Each row of a before or after table is a point. The points were changed in one or more steps. Then noise was added and the rows were shuffled. The steps act on columns, c1 being the first. Write out the steps. A step turns or swaps two columns, mirrors them in a line or flattens them onto one, adds a multiple of one to another, or multiplies or shifts one. Angles are multiples of 10 degrees, from the lower column toward the higher: turns from -170 to 170, lines from 10 to 170 but not 90. Use the fewest steps. Two steps may share a column if one is a turn and the other turns, adds or multiplies; they go together, in the order done. Otherwise the lowest column goes first.

Before (14 x 2):
[[-1.9  3.1]
 [-1.6 -2.7]
 [-1.8  0.7]
 [-4.8  1.3]
 [ 0.1 -4.0]
 [-0.8  1.7]
 [ 1.2 -0.6]
 [-0.6 -1.9]
 [-0.4  4.2]
 [ 0.6  1.5]
 [-0.3 -2.0]
 [-2.0 -1.4]
 [ 2.8 -0.4]
 [ 2.4 -3.6]]
After, 14 rows:
[[ -2.1  -3.5]
 [ -4.8   3.2]
 [  2.9  -1.1]
 [ -1.7  -6.8]
 [ -0.4  10.6]
 [  0.1 -10.2]
 [  1.5  -1.5]
 [ -1.9   7.6]
 [ -0.5  -5.0]
 [ -2.0   1.7]
 [ -0.6  -4.6]
 [  2.5  -9.1]
 [  0.7   3.8]
 [ -0.7   4.4]]
Steps: multiply c2 by 2.5

Before:
[[ -5.5  -0.6  -3.5]
 [-10.9  -0.4  -1.0]
 [ -0.2   1.3  -0.6]
 [ -1.0   3.2   1.9]
 [  1.9   3.3   2.8]
 [  6.0   2.4   2.3]
 [  2.7   0.0  -2.0]
 [  3.3   1.8  -1.8]
 [ -3.7  -2.1  -4.6]
 [ -1.7  -1.0   1.0]
 [ -5.5  -5.5  -2.1]
 [  7.6  -2.0   0.1]]
After, 12 rows:
[[ -0.3   0.3  -1.7]
 [ -4.2   5.0   0.9]
 [  5.8  -2.9  -1.7]
 [  1.5  -3.1  -2.3]
 [  7.8   0.6   1.9]
 [ -1.2  -2.1  -3.1]
 [ -5.7   3.6  -0.4]
 [ -1.5  -0.9   0.9]
 [ -5.5   3.1   4.9]
 [  3.1   1.1  -2.6]
 [  2.5   2.0   0.0]
 [-10.8   1.5   0.8]]
Steps: mirror c2 and c3 in the line at 130 degrees

Before:
[[ 1.9  1.7  0.2 -4.8]
 [-2.2  5.4 -3.5  5.1]
 [ 3.6 -1.2  0.9 -5.0]
 [-2.2 -2.4 -5.1  1.0]
 [-3.7 -1.7 -2.5 -2.9]
 [ 1.6  1.8  3.6 -8.6]
 [-3.4  6.1 -3.7  4.0]
 [ 1.5 -0.3  0.0 -2.6]
 [-2.8  4.8  3.0  2.4]
 [-3.6 -4.7  1.1 -7.0]
 [ 2.2 -2.7 -0.7 -4.7]
 [-1.8  2.1 -1.4  6.3]]
After, 12 rows:
[[ 1.7  1.6  2.7 -8.8]
 [-1.7  2.4 -0.6  6.1]
 [-2.5 -2.3 -4.5  0.7]
 [-3.6  6.2 -2.6  3.9]
 [ 1.8  1.4 -0.4 -4.4]
 [-3.6 -4.4  2.1 -7.2]
 [ 2.3 -2.6 -1.6 -4.6]
 [ 3.5 -1.3 -0.5 -5.1]
 [-3.4 -2.0 -1.5 -2.6]
 [ 1.6  0.2 -0.7 -2.6]
 [-2.3  5.4 -3.3  5.0]
 [-2.9  4.9  3.7  2.4]]
Steps: add -0.3 times c1 to c3

Before, 8 rows:
[[-2.8 -5.4  1.9  0.8 -3.0 -0.1]
 [ 6.7  2.7 -1.2  4.1  6.9 -3.8]
 [ 2.0 -5.0 -5.5  0.2  0.2  4.2]
 [ 5.9 -2.5 -3.1  1.7 -3.7  4.8]
 [-1.6  0.0 -2.8  4.1  0.8 -3.3]
 [ 5.8  2.7 -2.7 -1.0 -1.4  4.2]
 [-0.9 -3.7  1.5 -3.4  0.9  3.9]
 [ 7.3  2.9 -2.8 -0.1  3.2 -5.9]]
After, 8 rows:
[[ 5.9  3.0 -3.1 -1.1 -1.3  4.2]
 [-1.4  0.2 -2.7  2.2  2.6 -3.3]
 [ 2.0 -4.7 -5.4  0.1  0.2  4.3]
 [ 6.0 -2.6 -3.3 -1.0 -1.3  4.7]
 [-2.8 -5.4  2.0 -1.1 -1.3 -0.3]
 [ 6.5  2.5 -1.1  5.1  6.2 -3.7]
 [ 7.3  2.8 -2.8  1.5  2.0 -5.9]
 [-1.0 -3.9  1.4 -0.9 -1.4  4.0]]
Steps: flatten c4 and c5 onto the line at 50 degrees

Before (8 x 8):
[[ 3.3 -3.9  2.6  0.0  5.1 -5.5  0.7 -1.4]
 [-0.7  1.0 -4.7 -3.1 -4.8  0.6 -1.5 -0.8]
 [-2.9  0.4 -0.9 -3.1 -1.5  0.1  2.2 -3.9]
 [ 2.0 -1.7  2.6 -0.2  4.0 -4.6  4.7  4.3]
 [ 0.6 -0.5 -4.9 -3.2 -2.2  6.3  1.6 -1.2]
 [ 2.1 -4.6  3.3  5.0  1.4 -4.3  3.2 -0.7]
 [-3.8  3.6 -4.2 -0.3  1.7  0.5 -1.7 -1.8]
 [-1.6 -6.9  1.4  0.6  1.8 -2.7  0.9  0.5]]
After:
[[ -3.1   0.2  -1.8  -2.9   1.4   4.4   2.1  -1.6]
 [  0.7  -0.6  -9.8  -3.2   2.1   5.3   1.6  -0.7]
 [  2.1  -4.4   6.7   4.9  -1.4  -7.3   3.3  -0.3]
 [  3.2  -3.9   5.2   0.0  -5.1 -10.4   0.7  -0.6]
 [ -1.5  -7.0   2.9   0.8  -1.9  -0.3   0.8   0.1]
 [ -0.8   1.1  -9.6  -3.1   4.7   1.5  -1.4  -0.5]
 [  2.0  -1.7   5.4  -0.1  -3.7  -7.6   4.4   1.7]
 [ -3.9   3.5  -8.6  -0.3  -1.7   6.1  -1.9  -0.8]]
Steps: add -1.5 times c1 to c6; multiply c3 by 2; multiply c5 by -1; multiply c8 by 0.4

Before, 14 rows:
[[-1.4  4.0 -4.4 -4.9 -1.0  2.3 -3.2 -3.0 -2.9]
 [ 4.4  6.0 -6.2 -5.3  1.2  0.1  1.8  2.5  2.7]
 [ 4.3 -0.2 -3.9 -3.9  1.2 -1.9  4.2 -2.1  0.0]
 [ 3.6  2.0  3.0  4.9  5.6 -0.8 -2.5 -5.5 -4.6]
 [ 7.5 -3.4  3.0  3.6  3.4 -4.8 -5.8 -4.6  1.4]
 [ 0.3 -2.2  5.1 -0.4  5.8  0.9 -3.5 -2.5 -4.6]
 [-2.6 -0.5  3.7  3.7  2.6 -2.3 -3.5 -3.0 -2.0]
 [ 3.7 -3.3  3.7  3.5  3.0 -1.2  0.8 -3.0 -1.6]
 [ 3.0  5.1 -2.8 -4.5 -1.8  2.7  3.6 -1.5  1.2]
 [ 6.9  3.9  0.0 -4.8 -2.0 -1.4  1.8 -2.5  6.0]
 [-0.8 -1.1 -0.8  3.3 -3.4  7.1 -5.3  3.5 -3.4]
 [ 7.3  0.1  0.7 -1.9 -5.4 -0.1  1.8  2.6 -6.1]
 [ 2.0 -0.6  3.9  3.9  2.6 -5.4 -1.7 -1.6 -3.9]
 [ 1.1 -0.7  4.4  0.8 -1.1  3.5 -3.7  5.0 -5.3]]
After (14 x 9):
[[ 6.7  2.6 -0.2 -5.1 -2.9 -1.3  4.5 -3.3  5.8]
 [ 4.7 -1.1 -3.5 -4.1  1.1 -2.0  6.9 -2.0  0.1]
 [ 2.7  0.0  3.3  4.3  5.4 -0.8  0.6 -5.6 -4.2]
 [ 0.4 -3.0  5.7 -0.5  6.0  1.1 -0.4 -1.1 -4.4]
 [-0.7  0.2 -0.7  3.1 -3.8  7.2 -1.6  3.4 -3.6]
 [ 7.3 -4.2  3.5  3.7  3.5 -4.8 -3.1 -2.8  0.8]
 [-3.1 -2.0  3.5  3.7  2.8 -2.3 -0.3 -3.0 -2.5]
 [-1.2  3.0 -3.8 -5.0 -1.3  2.4 -0.6 -4.5 -2.9]
 [ 7.1  0.5  0.4 -1.5 -4.9  0.0  4.9  2.6 -6.1]
 [ 3.6 -4.2  3.2  3.7  3.4 -1.1  3.2 -1.8 -1.6]
 [ 2.8  4.5 -2.8 -4.3 -1.2  2.3  6.7 -3.3  0.9]
 [ 1.4  1.1  3.8  0.9 -1.0  3.6 -0.8  4.9 -5.5]
 [ 4.6  6.5 -6.7 -4.9  1.2  0.7  4.7  0.4  3.0]
 [ 1.9 -1.3  3.8  3.8  2.5 -5.8  0.8 -1.9 -4.3]]
Steps: turn c2 and c8 by -20 degrees; shift c7 by 3.0

Before:
[[-0.8 -0.2 -0.2 -1.2 -5.7 -2.8  1.7 -0.9  2.6 -3.2 -3.2]
 [ 3.3 -3.7 -6.0 -1.8  1.4 -4.2  0.2 -2.5  3.5 -1.6 -4.6]
 [-2.5 -2.4  1.4 -0.9 -6.7  5.3 -0.1  0.2  3.9  0.0 -0.8]
 [ 1.4  0.5 -2.8  4.4 -0.1  5.7 -1.7  2.8 -3.9  1.3  2.6]
 [ 0.1  4.6 -0.9  3.1  2.3 -2.4  4.4  1.7  0.6  6.0 -0.2]
 [ 4.4  3.7  3.5 -1.5 -3.4 -2.1 -2.3  3.5 -0.6  4.6  3.5]
 [ 3.7 -0.6  3.5 -3.7  2.7  1.6  4.0  3.1 -4.5 -3.2  3.1]
 [-4.0  1.2 -3.4 -3.5 -3.6 -2.6 -1.5  0.2  1.1 -3.3  3.6]]
After, 8 rows:
[[  0.5   4.7   3.2   3.0  -6.6  -2.6   4.5   1.6   0.6  -1.0   0.1]
 [ -2.3  -0.2   3.6  -1.0   5.6  -2.9   1.6  -1.0   2.7  -3.3  -3.3]
 [  4.3   0.7   1.1   4.6  -1.1   5.6  -1.7   2.8  -3.7  -0.7   2.4]
 [ 13.0   3.7   7.8  -1.4  -2.4  -1.9  -2.4   3.3  -0.5  -5.3   3.4]
 [-12.1   1.2   0.5  -3.9   4.4  -2.7  -1.4   0.1   0.9  -1.6   3.8]
 [ 11.0  -0.6   7.6  -3.7   1.6   1.6   4.0   3.1  -4.3   4.1   3.0]
 [ -7.6  -2.4   5.2  -0.9   3.4   5.3   0.0  -0.1   4.0  -6.1  -0.8]
 [ 10.0  -3.7  -1.8  -1.8   0.8  -4.1   0.2  -2.4   3.4   2.0  -4.5]]
Steps: multiply c1 by 3; shift c3 by 4.0; turn c5 and c10 by 120 degrees

Before:
[[-9.9  1.0  0.2  2.7  2.6  5.9 -2.2 -5.0  0.7 -3.2  3.6 -2.8]
 [-3.4 -1.1  2.5 -8.8  3.5  2.2 -2.8 -3.0  1.9  5.3 -1.1 -4.1]
 [-1.8  1.3 -5.1 -0.4  0.9 -1.9 -0.4  0.9 -4.3  2.0  3.1  0.4]
 [-0.5 -1.0  0.8 -4.5 -5.4 -3.5  4.7 -0.3 -6.2 -1.2 -1.8 -5.9]
 [-3.0  0.0  6.4 -8.2 -4.6 -2.3  2.4  4.6 -1.2  2.1 -4.7  2.1]
 [ 1.5  5.0  3.4 -8.5  2.9  3.1  3.9  4.8 -2.8 -0.7 -5.0 -2.2]
 [ 1.0  1.7  3.6  0.6  1.8  1.8 -1.7  0.2 -5.1  5.0  3.3  1.4]
 [-3.6 -2.1  0.1  2.2 -1.2  1.5 -2.9 -2.7  2.8 -4.2  0.8 -2.8]
 [-1.5 -1.2  0.8 -3.9 -2.0  3.9  1.1  4.7  0.4  5.3 -3.7 -3.4]
 [ 0.2 -2.8 -2.6  2.0  0.1 -1.8  6.8 -4.7 -4.2  0.7 -6.4  0.8]
 [-6.2  6.0  2.2 -4.8 -5.3  1.1 -3.8 -2.7 -0.1 -1.3 -4.3  1.2]]
After, 11 rows:
[[ 2.7 -1.2 -3.8 -3.5 -3.6  3.8  1.1 -3.6  0.4  5.3 -0.1 -3.3]
 [ 3.5 -1.1 -2.0 -2.6  2.1 -3.4  4.7 -5.0 -6.1 -1.4 -0.5 -6.1]
 [-7.3  1.1  3.5 -7.2  3.8  5.9 -2.2  4.1  0.7 -3.2 -0.7 -2.9]
 [-1.7 -2.8 -5.9  1.1  4.4 -1.8  6.8  1.8 -4.1  0.7  3.7  0.7]
 [-0.6  1.3  4.0 -1.7 -1.2 -1.9 -0.5  0.5 -4.3  2.1  4.5  0.3]
 [ 8.2  5.0 -5.4 -3.1 -5.6  3.1  4.0  1.2 -3.0 -0.8 -2.5 -2.1]
 [-0.1  1.7  2.6  1.2 -0.9  1.9 -1.8  1.7 -5.1  5.0 -3.9  1.4]
 [ 5.6  0.0 -5.7 -6.6 -2.6 -2.3  2.4 -5.9 -1.2  2.2 -5.6  1.9]
 [-3.7 -2.1  0.9 -2.1  2.8  1.5 -2.9 -0.2  2.9 -4.1 -0.2 -2.8]
 [ 1.1  6.0 -4.6 -7.7  4.3  1.2 -3.7 -4.1 -0.2 -1.2 -1.5  1.2]
 [ 5.9 -1.1 -1.5 -7.2  1.7  2.3 -2.9  4.2  2.0  5.3 -2.3 -4.1]]
Steps: turn c1 and c4 by 60 degrees; turn c3 and c11 by -100 degrees; turn c5 and c8 by 110 degrees

Before, 13 rows:
[[ 0.4  3.5 -3.9 -0.3 -0.4 -3.0 -0.1  0.5 -2.6  3.2  5.0 -5.5 -1.1  0.3]
 [ 2.9 -0.1 -1.9 -1.9 -2.7  5.8  1.4 -2.1 -0.5 -0.7 -4.3  5.5 -3.6 -0.5]
 [ 0.6  0.5 -2.3 -1.6  2.2 -3.6 -2.3  4.6 -3.9 -4.3 -5.3  0.4 -2.8 -3.4]
 [ 0.8  0.0 -7.0  5.7  3.1  4.9  2.4 -2.3  3.3  4.1  4.9 -1.5  4.8 -0.7]
 [ 2.4 -6.3 -1.5 -1.9 -1.0 -4.7 -0.2 -3.2 -0.4 -0.9  0.7  3.4 -5.4 -2.3]
 [-2.5  3.4 -4.9 -0.8  0.6 -3.6  3.5  4.3  4.1 -1.3  3.0 -1.7  1.6 -0.6]
 [ 1.2  1.4 -2.9  5.2 -2.9 -2.5  2.6 -0.1 -5.7 -6.8 -5.9  1.0  0.5  4.7]
 [-5.2 -1.5  0.8  4.9  7.9  3.9  1.8 -1.5 -0.1 -2.2  0.9  4.3  5.6  2.8]
 [ 1.8  4.2 -5.8  1.1  3.9 -3.0  4.1 -1.6 -5.7  1.2  4.9  5.9  2.7 -5.8]
 [-4.9 -2.5 -6.3 -1.3  3.0 -1.3 -0.2 -1.4  4.4  8.0  1.4 -0.7  2.6 -1.5]
 [ 3.3  3.0 -0.3 -1.0  3.1  1.2 -0.6 -2.9  4.7  5.9 -2.0  4.8 -2.8 -5.7]
 [ 0.5  4.7 -8.5 -5.3 -0.5 -2.0 -6.8 -3.8  5.3  0.1  0.6 -3.5  2.1  1.0]
 [-0.7 -6.7  1.7 -4.0 -0.5  1.0  5.3 -8.0  4.9 -2.3  0.4  1.1  5.4 -3.0]]
After:
[[-4.8  3.2 -4.9 -0.7  0.4 -3.6  3.4  3.0  4.2 -1.0  0.3 -1.9  3.5 -0.6]
 [ 6.0  3.1 -0.4 -1.1  3.2  1.0 -0.8 -0.8  5.0  6.1 -0.1  4.8 -4.1 -5.8]
 [-5.9 -2.4 -6.4 -1.0  2.7 -1.2 -0.6 -2.4  4.2  8.2 -0.3 -0.5  1.7 -1.7]
 [ 0.8  3.4 -3.7 -0.5 -0.5 -3.1  0.0  1.0 -2.9  3.2  0.1 -5.5 -0.7  0.7]
 [-1.1 -6.6  1.5 -4.1 -0.4  1.1  5.2 -9.7  5.0 -2.3  0.2  1.1  0.5 -3.0]
 [-1.3  0.3 -6.9  5.9  3.2  5.2  2.5 -4.4  3.2  4.1 -0.2 -1.3  2.7 -0.4]
 [-7.8 -1.3  0.2  5.3  7.6  4.2  1.8 -3.6  0.1 -2.0  0.0  4.1  4.1  2.3]
 [ 5.7  0.1 -1.8 -2.3 -2.7  6.0  1.2  0.2 -0.4 -0.7 -0.1  5.4 -4.3 -0.4]
 [ 0.7  0.5 -2.3 -1.4  2.5 -3.9 -1.9  4.9 -3.4 -4.3 -0.1  0.2 -0.3 -3.6]
 [ 0.5  4.4 -5.8  0.9  4.0 -3.2  3.9 -2.8 -5.8  1.2 -0.1  6.2  1.6 -6.0]
 [ 6.6 -6.5 -1.3 -2.1 -1.0 -4.9  0.0 -0.1 -0.1 -0.9 -0.2  3.7 -6.0 -2.4]
 [ 1.1  1.3 -2.4  5.4 -3.1 -2.3  2.8 -0.4 -5.8 -6.7  0.3  1.1  0.4  4.6]
 [ 0.3  4.6 -8.6 -5.2 -0.6 -2.1 -7.0 -4.4  5.5  0.0  0.0 -3.5 -0.1  1.1]]
Steps: turn c8 and c13 by 30 degrees; add -0.7 times c13 to c1; multiply c11 by 0

Before (9 x 18):
[[-5.1  3.8 -2.0  5.4 -0.2  1.9  3.3 -2.2 -0.2  1.1 -5.0 -4.8 -2.9 -5.2
   0.0  1.2  2.7  5.0]
 [-6.6  0.3  1.8 -0.1 -4.1  1.0 -1.9  1.9  0.5 -1.6 -5.0 -2.9  1.2  6.7
  -1.7 -2.2  6.4 -1.4]
 [ 1.2 -1.4  8.2 -1.9 -3.4  3.5 -5.2  1.3  2.0 -5.5  2.8  0.8 -2.2 -3.7
   0.8  3.1  4.9 -4.7]
 [ 1.0  0.6 -1.6  7.0  3.2  0.6  4.0 -6.0 -4.9  2.7 -0.2 -5.6 -4.1 -0.9
   1.1  2.2 -0.4 -0.1]
 [ 1.1  1.7 -0.6 -2.2  6.8  5.8 -6.9  0.1 -3.0  1.8  5.1  2.3 -1.4  4.3
  -2.9 -1.4 -0.2  4.7]
 [-4.3  4.8  1.3 -5.1 -0.1 -2.3  0.1  1.8  1.7  5.4  1.0  3.4 -2.6  5.2
  -2.9 -2.8  0.7 -5.6]
 [-7.2 -3.6  3.9  3.8  5.9 -1.6  3.6  3.8 -1.7  0.6 -5.9 -1.9  4.6  0.0
  -4.3  2.9 -0.6 -6.5]
 [-2.2 -1.8  2.4  0.7  1.1  4.7 -1.5  4.7 -1.0 -6.0  4.9  0.2  4.6  4.9
  -7.3  2.6  0.6  4.0]
 [ 1.2 -4.9 -0.2 -4.8 -4.3 -0.2  1.2  0.0  0.9  4.6  4.4 -4.9 -0.8  4.9
  -5.5  0.3 -2.3  2.7]]
After:
[[-7.1  0.5 -0.7 -0.2 -3.1  0.9  2.7 -0.8 -0.4 -1.8 -4.9 -5.0  1.0 -1.2
   6.4 -2.3  6.0 -0.3]
 [-2.2 -1.6 -4.9  0.6 -3.6  4.7 -1.3  1.8 -0.8 -4.8  4.9 -2.2  4.5 -7.4
   5.4  2.1  0.3 -3.6]
 [-4.4  3.5  0.5  5.5  1.8  1.4 -5.8 -1.1 -0.6  2.2 -4.8 -2.9 -2.8  0.3
  -5.8  0.8  2.5 -2.2]
 [ 1.5  1.4  1.7 -3.1  1.1  5.6  2.2  2.5 -3.1  1.8  5.7  2.7 -1.3 -2.7
   4.0 -1.5  0.3 -8.4]
 [ 0.5  0.5  2.1  7.3  5.8  0.6 -3.0 -1.3 -4.9  2.6  0.3 -4.8 -3.6  1.3
  -0.7  1.6 -0.4  2.9]
 [-7.3 -3.2  1.8  3.9 -3.2 -1.3  1.5  3.4 -1.7 -3.2 -5.9 -6.0  4.1 -4.0
   1.0  2.5 -0.1  7.9]
 [ 1.4 -4.9  4.0 -5.0 -0.7  0.0 -2.5 -1.9  0.9  1.1  4.3 -4.7 -0.3 -5.3
   5.2  0.4 -1.9 -1.1]
 [ 0.9 -1.3 -2.8 -1.2 -1.9  3.7  7.1 -1.4  1.4 -9.3  3.2 -7.9 -2.1  0.9
  -4.3  3.3  4.4  0.5]
 [-4.0  4.4  5.4 -4.9 -1.4 -2.1  3.5  0.1  0.5  0.2  1.0  1.9 -2.0 -2.3
   5.7 -3.1  1.3  4.5]]
Steps: add -1 times c3 to c12; turn c3 and c10 by -70 degrees; multiply c5 by 0.4; turn c5 and c8 by 70 degrees; turn c7 and c18 by 140 degrees; swap c14 and c15
